Each row is a point. Any point is a mix of the corners, with weights that add up to 1. It lies inside the corners' shape when no weight is negative. Say inside or outside, and name the corners with a negative weight.
In the rows, 100 means zero.

Corners:
(1): 71; 153
(2): 143; 65
(3): 36; 88
Points:
68; 112 => inside
137; 56 => outside (1)
95; 82 => inside
122; 107 => outside (3)
65; 85 => inside
98; 129 => outside (3)

Corners:
(1): 49; 87; 62; 170; 91; 86; 133; 73
(2): 127; 74; 137; 69; 130; 148; 60; 195
(3): 112; 101; 118; 72; 109; 52; 83; 31
(4): 81; 83; 97; 86; 50; 110; 109; 87
(5): 70; 94; 81; 83; 96; 59; 134; 105
(6): 99; 181; 81; 53; 101; 114; 103; 113
(7): 20; 93; 109; 74; 84; 154; 75; 108
(8): 48; 56; 45; 130; 33; 102; 61; 111
(9): 81; 63; 61; 95; 106; 152; 87; 96
Points:
48; 98; 95; 83; 87; 124; 90; 105 => inside
49; 104; 80; 104; 90; 107; 105; 127 => outside (3, 4, 9)
86; 81; 95; 90; 83; 120; 82; 126 => inside
88; 99; 74; 75; 75; 82; 99; 80 => outside (1, 2, 7)
